Rows are points. The points of each table are mixes of a few directions, plus a little noise. Count the directions of each table, and those that both share. Where both have some left over, give the other angles between the two spaces (their principal angles), to ten degrees, smallest first.

First (5 x 2):
[[ -3 -73]
 [ -1 -23]
 [  3  67]
 [  2  64]
 [ -1 -34]]
Second, 4 rows:
[[  0  -3]
 [ -1 -55]
 [  3  92]
 [ -2 -31]]
Directions: first 1, second 1, shared 1

First:
[[  8 -29 104 -36]
 [  1  -7  30  -8]
 [-16  24 -51  44]
 [ -2  10 -47  11]
 [  7   0 -36  -8]]
Second (8 x 4):
[[  -5    8  -17   14]
 [ -14    0   77   19]
 [ -19   14   30   37]
 [ -12   14  -16   29]
 [   6   -3  -11  -10]
 [  -6    7   -5   16]
 [  58  -46  -70 -121]
 [  -8    6   12   14]]
Directions: first 2, second 2, shared 2

First (8 x 8):
[[   5   12    3    3   28  -16   51  -31]
 [  -8  -20   16   40  -17   -8   33    5]
 [  16   20  -30  -28   23   32  -79   -5]
 [ -26  -28   76   42  -69   -2   49   27]
 [   3   57   53 -113   -6   30  -42   -8]
 [   2    4  -40  -36   30  -44   40   -6]
 [  14  -11  -20   74    9   47  -65   -8]
 [  -5  -34  -56   18    0  -37   14   27]]
Second, 7 rows:
[[  30   -4   26   -6    2   -5    7   -6]
 [  18   69   79    3  -11   -4   16   -3]
 [  32 -121  -21  -20   23  -44   -8  -62]
 [ -32   41   20    6   -4   -3    1   -5]
 [ -10   -5   26   -3    5  -27    0  -38]
 [ -72   61  -52   18  -13   41  -11   53]
 [  31  -39  -77   -1   -1   44   -6   60]]
Directions: first 4, second 3, shared 0; angles 30, 70, 90

First (11 x 11):
[[ -33  -27   23  -33   20    9   48   -2    2  -21   70]
 [   8   46  -57  -24   92  -40    1   11  -38  -58  -49]
 [   1    6  -33   11   27   11   10   25  -28  -10   11]
 [   2  -20   21   37  -36   41  -17   22    9   55    9]
 [   5  -26   16   30  -49   71   -3   37    1   57   50]
 [ -20   10   34   29   29  -65  -48  -26   25   14 -101]
 [ -52   -9   81  -23   21   -5  -12   11   19   -3   31]
 [  49   63  -75   24  -38    1  -49   30  -47  -31  -26]
 [ -29  -86   16   14  -52   30   86  -30   20   22  106]
 [  59  -11   15  -42  -34    3    3  -66   60   48  -66]
 [  10   52  -39  -23   20  -56  -19  -13  -24  -71  -35]]
Second, 8 rows:
[[ 77 -39 -12  -7  83  -7 -65 -86  21 -41  42]
 [ 27 -47   8  65 -32  29 -20  83  35  21 -37]
 [-39   6 -27   0 -17  17  10  30  23  32 -15]
 [-32 -19 -28  62  18  78 -20 -29 -20  -3 -33]
 [ -7 -13   4 -42 -21 -35   0  34  -3  23  23]
 [-43   9  14  24 -49  20  29  47 -36  17 -31]
 [-30  25  44 -55 -36 -45  35   0 -89  -7  24]
 [ 45  79  -5 -48  56 -56  26 -76  69 -40  27]]
Directions: first 6, second 5, shared 0; angles 30, 60, 70, 70, 90

First (8 x 18):
[[ -4 -86 -47  54 -32  33 -47  -8  43 -28  48 -13  36  29  45  -4 -13  80]
 [ 11  70  30 -72  34  29 -68  35  11  67   8 -15 -17  22  -4  70 -22  26]
 [-44 -13  72 -14  47 -13  37 -40  15 -17 -35   5 -28 -65 -88 -44  23 -47]
 [ 81 100  -1  18 -65  40  38   4  26 -20   7  29  -3 -20  43  13  42 -62]
 [ 54 -24 -15  32 -33  -1  -4 -88  28 -32  12  91  33 -34  14   3  10   8]
 [-32   1  15 -36  64 -72  14  72 -66   4 -67 -31  -2  -2  10 -26   8 -83]
 [-24 -64 -32  33  -8 -25  19 -11 -22 -21   2  -5  13  12   4 -30  -9  20]
 [-42  14 -22 -16  -5  11  11  36 -37  48  24 -61 -31  59 -23  19 -38  58]]
Second:
[[-44 -18  58 -12  43   0 -17  43  15  10 -10   5 -52 -35 -15 -18  48   8]
 [ -1  -7  -1  24 -20 -11  16  29 -17  11  13  55 -52 -12  34  -7  54  33]
 [ 53  20 -69 -13 -31   4 -17 -61 -16   5  13 -20  81  58   6  48 -93   8]
 [ 23  18 -24 -11  -4  13   8 -54  13 -32 -15 -70  83  22 -35   3 -75 -60]
 [ 19  18 -15  47 -44   4  83 -22   5 -66 -17 -30  26 -18  -6 -54  12 -88]
 [ 18  -2 -30  33 -45 -17  19  24 -34  22  27  83 -53   5  58   7  51  59]
 [ 32   9 -46 -13 -18  -1 -25 -33 -16  19  16   4  41  42  14  43 -56  31]
 [-50 -33  51 -50  69  -8 -95  60   1  81  17  54 -77  -6   7  43  36 111]
 [ -6   0   9  35 -20  -4  47  20  -3 -23  -4  19 -35 -27  12 -37  53 -23]
 [-43  -5  65 -39  71  21 -20  -8  50 -29 -40 -98  38 -28 -79 -26 -30 -78]]
Directions: first 6, second 3, shared 2; angles 90

First, 11 rows:
[[  4   2  -1   0  -3  -7  -2   3  -9   1   6   1   1  -4 -13   5  -4   9
    1   0   3  -4   1  -3]
 [-13  -5   1   3   0  10  -2 -13  19   7 -13  -1   6  10  28  -8   4 -20
   -2  -2   7  10  -2   5]
 [ 11   7  -3   0  -8 -20  -5   9 -27   1  18   2   4 -11 -41  16 -10  28
    4   0   9 -12   3 -10]
 [ 21   5  -1  -7   7  -5  10  22 -19 -17  15   1 -18 -14 -28   4   1  20
    2   4 -25 -14   3  -3]
 [-57 -22   7  12   2  44  -8 -54  82  27 -57  -7  24  43 121 -35  18 -85
  -11  -8  28  45 -11  24]
 [  9   6  -2   0  -6 -16  -4   8 -23   1  15   2   3  -9 -34  13  -9  23
    3   0   7 -10   3  -9]
 [ 13   5  -1  -3   0  -9   3  13 -18  -7  12   1  -7 -10 -26   7  -3  19
    2   2  -8 -10   3  -5]
 [-10  -9   3  -2  13  27  10  -8  34  -6 -21  -4 -10  11  50 -22  15 -34
   -5   0 -19  13  -4  13]
 [ 17   4  -1  -6   5  -5   7  17 -16 -13  12   1 -13 -12 -24   4   0  17
    2   3 -19 -12   2  -3]
 [-11   2  -2   7 -15 -15 -15 -14  -8  19   2   2  23   4 -12  13 -11   7
    2  -4  36   3   0  -7]
 [ 16   4  -1  -5   5  -4   7  17 -15 -13  12   1 -13 -11 -22   3   0  16
    2   3 -19 -11   3  -3]]
Second (11 x 24):
[[ -3  -7  35 -23  25  12  14  11  -1   6  26  16  20 -32  24  -2  12   4
   -2   9  34 -10 -24  32]
 [ 12  -2 -22 -24  51  28 -18  23   5  11  25  19  12 -15  39   2  12  11
   14 -17   2 -29 -52  11]
 [-10  -1 -16  -8 -10   3  10  -3  -2 -12 -36 -10  -9   3 -31  -3 -29   4
    0   8 -11  31  30  28]
 [  4  18  19   0 -28  26   2 -34   7 -13   4  13   1 -31 -17 -11  -5  -7
   -7  -3  26  -9  25  22]
 [-22 -26 -47 -20  -3   4 -21  30  -7 -10 -17  -7 -12  26 -13  14 -23  -6
  -11 -13 -34   6  -3 -15]
 [ 10  11  -9  24 -20 -18  -7 -11  -1  -3   0 -12  -8  21  -2   3   8  -6
    3  -2 -13  -5   6 -34]
 [ 16  21  17  27  10  -3  16 -27  12  19 -21   0  -6  -5 -12 -16   2  17
   17   7   2  21  23  15]
 [-19 -31 -22 -25  18   6 -19  37  -6   4  11   6   0  11  13  14  -4  -5
  -11 -13 -16 -11 -29 -15]
 [-12 -16  19  15 -19 -38   6  11 -10   3  10 -15  -1  27   5  12  14 -12
  -12  10  -7   3  -1 -42]
 [ 35  44  13  44 -36 -42  18 -35  -3 -18   4 -30   3  15   6  -3  23  -6
   17  22   9  -3  15 -25]
 [-11 -10  15  -9  12  25   0  -4   8  14  -5  20  -2 -21 -11  -8  -9   8
   -6  -7   8   7  10  24]]
Directions: first 2, second 6, shared 0; angles 70, 80

First (10 x 32):
[[ 38  21  15  39  63 -44   0   0  62 -27   1  23  56  20   7  -1  -1 -45
   -1  56 -15 -27 -37 -31 -14  51 -37 -19   0   2  -4  -8]
 [ -2  13  -9  -4  -5  12  -4  -7 -21   0  -1 -16 -14  -4  -9  -4   1  11
    1 -26  14  -2   1  -4  -8  -3   2  -5 -25   1  12   2]
 [-31 -25  -8 -32 -50  33   1   2 -41  22  -1 -11 -40 -15  -4   3   2  32
    1 -36   8  24  30  30  18 -42  30  20  11  -3  -3   6]
 [-41 -57   6 -31 -54  17   8  15 -14  28   4  11 -26 -16  12  13   3  21
   -3   1 -14  32  36  44  37 -52  35  33  60  -6 -27   7]
 [ 18  42 -13  10  20   4  -6 -14 -16 -13  -4 -19  -1   5 -14 -11  -1   1
    3 -27  20 -19 -15 -26 -28  22 -14 -19 -54   5  24  -3]
 [ -7  -3  -1  -6 -11   7   0   1 -10   4   1  -3  -8  -3  -1   1   1   6
    1  -9   2   4   6   6   2  -7   6   5   0  -1   0   2]
 [ 45  34  13  44  75 -47  -2  -3  64 -31   0  18  62  21   6  -3  -4 -49
   -1  56 -13 -33 -44 -41 -23  63 -44 -25 -12   3   2  -8]
 [-56 -77   9 -46 -79  30  11  18 -26  39   6  11 -42 -22  13  16   3  33
   -4  -6 -16  46  51  63  52 -73  52  45  74  -8 -33   9]
 [  0  11  -8  -3  -2   9  -4  -6 -15  -1  -2 -12  -9   0  -6  -5   1   7
    1 -19  10  -2  -1  -5  -9   0   0  -5 -21   1  11   1]
 [ 32  42  -3  26  45 -17  -4  -9  19 -22  -3  -4  26  13  -6  -8  -1 -21
    1   8   6 -24 -29 -34 -27  42 -28 -25 -39   4  16  -3]]
Second:
[[-15  -5  -8 -17 -28  21  -1  -5 -29   6  -1 -10 -21  -6  -6  -1   0  20
   -1 -26   9   8  15  10   6 -18  11   5  -9   2   7   6]
 [ -3  15  -8  -5 -13  10  -8 -24 -16 -30  -6  -4  23  15 -10  -4  -8   7
  -15   2   9 -18   1 -13  10  22 -34 -15 -44  20  28  22]
 [ -7 -29  12  -2  -2  -9   8  20  18  21   6  14  -8  -9  13   8   4  -6
    6  16 -17  18   6  19  10 -21  23  18  51 -12 -28 -10]
 [  3 -61  39  16  26 -46  18  44  77  31  13  46  17 -10  37  18   6 -38
   10  75 -50  26  -2  29  22 -18  30  32 121 -24 -66 -22]
 [ 13  55 -25   3   7  20 -12 -26 -39 -21  -8 -32  -8   7 -24 -15  -2  14
    0 -48  34 -23 -12 -30 -31  23 -21 -28 -85  12  42   5]
 [-19  -2  -5 -17 -39  17 -10 -34 -21 -43  -7   4  38  23  -9   0 -14  13
  -29  18   4 -19  14  -5  38  21 -49 -12 -42  32  33  40]
 [ 33  14   8  30  61 -30   8  31  37  30   6   0 -18 -15   9  -2  12 -27
   28  -3  -7   7 -27  -9 -44   0  32   2  32 -29 -29 -41]
 [-16   1  -6 -15 -34  16 -10 -32 -20 -40  -7   3  34  21 -10  -1 -12  12
  -26  15   5 -19  11  -7  32  21 -46 -12 -42  30  32  36]
 [ 11  11  -6   6  22   2   6  26  -8  45   5 -19 -56 -26   0  -4  14   4
   29 -48  10  20  -7   6 -42 -30  53  10  17 -29 -19 -36]]
Directions: first 2, second 3, shared 2

First (10 x 32):
[[  47   -2   42   14    5  -27   -5   -7  -16  -12   10  -35   17  -31
   -19  -10    6  -15  -20  -38    9  -31   30  -14    3   -1   33  -20
    -2  -64  -10    8]
 [ -23   -5  -59  -11    9   36   -5   -8   18   48    0    4  -45   10
    47   17  -10   10    8    5   29  -13  -57   16  -35    5  -48    2
   -33   32    3  -18]
 [  -5  -20   -5  -22  -25   24  -14  -29   14   -3   12   29  -18  -34
    18   18   28   17  -40   20   16  -24   23   36   43   22  -17   47
   -16   26  -16   34]
 [ -10    2   76   31  -24  -70   64   46  -13   -9  -25    1   64   32
   -28  -73   15  -32   11  -24  -22   36   39  -69  -66  -28   46  -27
    -8  -62   19   47]
 [  36  -12   59    0   17  -19  -10  -18  -11  -30   12  -28    1  -13
    -5    4    7    8  -34  -20   18  -11   28    3   49   15   27  -11
     7  -26   -7   17]
 [   1    5   74   20    1  -57   35   34  -15  -33  -14  -11   51   33
   -32  -44    1  -13   13  -15  -22   41   35  -46   -8  -15   46  -25
    23  -32   16   23]
 [ -18    5  -61  -10   32   17  -55   10   26   24   30    9  -15   -1
    32   50    6   37   19    3   28  -23  -29   36   19   20  -14   42
     7   74   -8  -44]
 [ -21   23 -121  -11  -20   61  -28   -4   12   37   -4   33  -19  -24
    -5   31  -17  -10   35   34  -28  -23  -38   28  -26  -16  -47   24
     2   34  -12  -54]
 [  -3    8   37    9   -7  -21   33   14  -17  -30  -22    0   26   26
   -32  -30  -11  -14   12   11  -35   42   18  -27    2  -15   19  -22
    23  -19   13    9]
 [  -4   -4  -45  -21   13   55  -11  -35    1   12   -7   -3  -58    6
    26   33  -26   13   -4   27    8    2  -49   35   21   10  -48  -10
    -4   33    0  -24]]
Second (8 x 32):
[[-22  -8 -62  -6 -19  19 -16   1  29  62  16  24 -18 -30  43  12  26   2
   -8  -9  38 -52 -19  15 -54   7 -32  40 -51  17 -12   8]
 [-12 -16   9  -8  28   6   3  -8  10  16   5 -13 -35  29  46  11  -4  24
   -9  -7  39   6 -35   8   1  18 -20  -8 -20  28   9   6]
 [ 67  29 -12  11  -5  21  -8 -29 -45 -38 -17 -38   9 -37 -77   1 -48 -45
   12  -1 -64  -7  11  -6  23 -31  16 -57  45 -80 -12 -51]
 [  5  -1  49  -5   6  10  39 -20 -28 -52 -34 -13 -13  42 -26 -17 -38  -5
   -1  30 -39  66  -5  -9  44  -8  -2 -49  33 -11  18   6]
 [ -6   4   0  -9  29  11 -15  -2  -2 -27   2  -2 -11  27  -2  24 -18  24
   14  21  -9  31 -14  18  52  10  -2  -1  35  45   6 -26]
 [ 12 -18  78  15  41 -60   6  21   4   3  20 -41  12  27  33 -14  19  19
  -15 -56  56  -5   6 -26 -11  19  36 -16 -18 -15  10  25]
 [-13  16 -14   5 -68  -3  18  15  -6 -20 -20  52  53 -33 -61 -31  18 -36
    9  33 -65   9  57 -13 -12 -29  15  30  16 -24  -7  22]
 [-32  -7 -49  -3 -12  -4 -28  22  37  56  29  32   4 -25  43  14  44  16
   -1 -13  44 -50  -1  14 -43  14 -12  62 -41  39 -12  11]]
Directions: first 6, second 5, shared 5

First (9 x 32):
[[ -31  -34   19   18    5   11  -29   46  -48  -25    1    6  -16  -23
    -7   26    8   -2   15  -12   25  -19   58    4    7   33  -19   38
    17   27  -29    4]
 [  30   67  -44  -84    1   37   81  -68  121  -25  -28   35  -10   47
    -7  -40   -4   28  -11  -13  -33   25  -82   28   14  -40   14  -42
   -45  -28   13   31]
 [ -32  -35   26  -39   32   28  -12   53  -27  -61  -32   16  -32  -57
   -30   48   38   15   35  -26   11  -38   58    7   27   26    7   45
    19   38  -53   67]
 [  16   -7   54   66   21  -55  -71   -5  -64  100   42  -75   40  -91
    25   23  -20   -9    3   20   -7  -27  -33  -69  -21    3   41   -9
    24  -32    4  -22]
 [  -2  -33   22   52   -4  -41  -41   23  -62   37   17  -32   20  -20
    10   14    1  -21   -1   21    7   -5   27  -25  -17    6    6    4
    25    6   11  -24]
 [  33   75  -23  -49    3   26   49  -73   98   18   -1   10    2   15
     9  -37  -26   26  -16  -11  -29   16 -101    4    6  -30   17  -43
   -42  -47   12    9]
 [  17   21  -44   25  -43  -11   32  -31   30   11   15   16   15  100
    17  -51  -25  -19  -33   20    1   47  -15   25  -18  -19  -34  -31
   -18  -12   50  -63]
 [ -17   21  -14    6  -16   38    8   -4   21  -20   14   30  -17   31
     8  -18  -27    7  -10  -20   19    7    1   25    7   22  -44   13
   -22   -4  -12  -26]
 [ -15  -71    8    8    3  -35  -15   62  -67  -32  -30   -5   -1    2
   -24   34   52  -24   17   20    7   -7   89    0   -6    1   10   21
    43   51    3   24]]
Second:
[[ 21  64  48  44 -29  16 -40 -71  29  38  54 -23 -28 -31  62 -20 -57  34
  -30 -10 -20  22 -40 -60  23 -19 -22 -33 -15 -27 -23 -41]
 [-20 -11 -20  -5  66  -4  16  77 -52  11 -37   2  57 -16 -60  33  40 -49
   32  11  36 -47  14  48 -40  40  -2  55  -5  -9  20  19]
 [ -2  44 -50   0  38  15  54  31   5   9 -27  25  55  58 -39 -10  14 -50
    2  16  30  -6 -15  68 -43  20 -42  28 -38 -28  45 -25]
 [-16 -61  39 -59 -30  15 -40 -31  29 -44  17  -4 -81 -81  25  13 -18  81
   17 -52 -29 -15  -7 -51  67  -1  65 -18  31  30 -79  70]
 [ 31  40 -10  15  -1 -21  30 -12   8   4 -25  -3  21  51  -1  -9  29 -31
  -17  41 -17  33  15   2 -21 -43 -21 -22  -6   2  45 -18]
 [  7 -16  47 -43 -26  12 -29 -50  40 -29  11 -10 -71 -67  33   8 -10  69
    3 -31 -43   3 -11 -62  59 -29  50 -33  21  21 -61  57]
 [-17 -12 -60  22 -14   0  30  27 -10   5   4  28  35  85 -16 -30 -14 -37
  -10   8  37  11   3  62 -33  30 -40  18 -18 -10  43 -54]
 [ -8 -40  26 -39   2   0 -21   0   1 -26  -7  -8 -36 -57  -1  23  13  35
   18 -21 -18 -18   8 -29  31  -3  46  -2  25  22 -41  57]
 [  1  -9 -23  63 -10 -35   0  28 -51  32   6  -8  45  59  -3 -10   2 -53
  -15  39  23  17  31  21 -42   6 -36   7   4  -2  54 -63]]
Directions: first 4, second 5, shared 3; angles 50
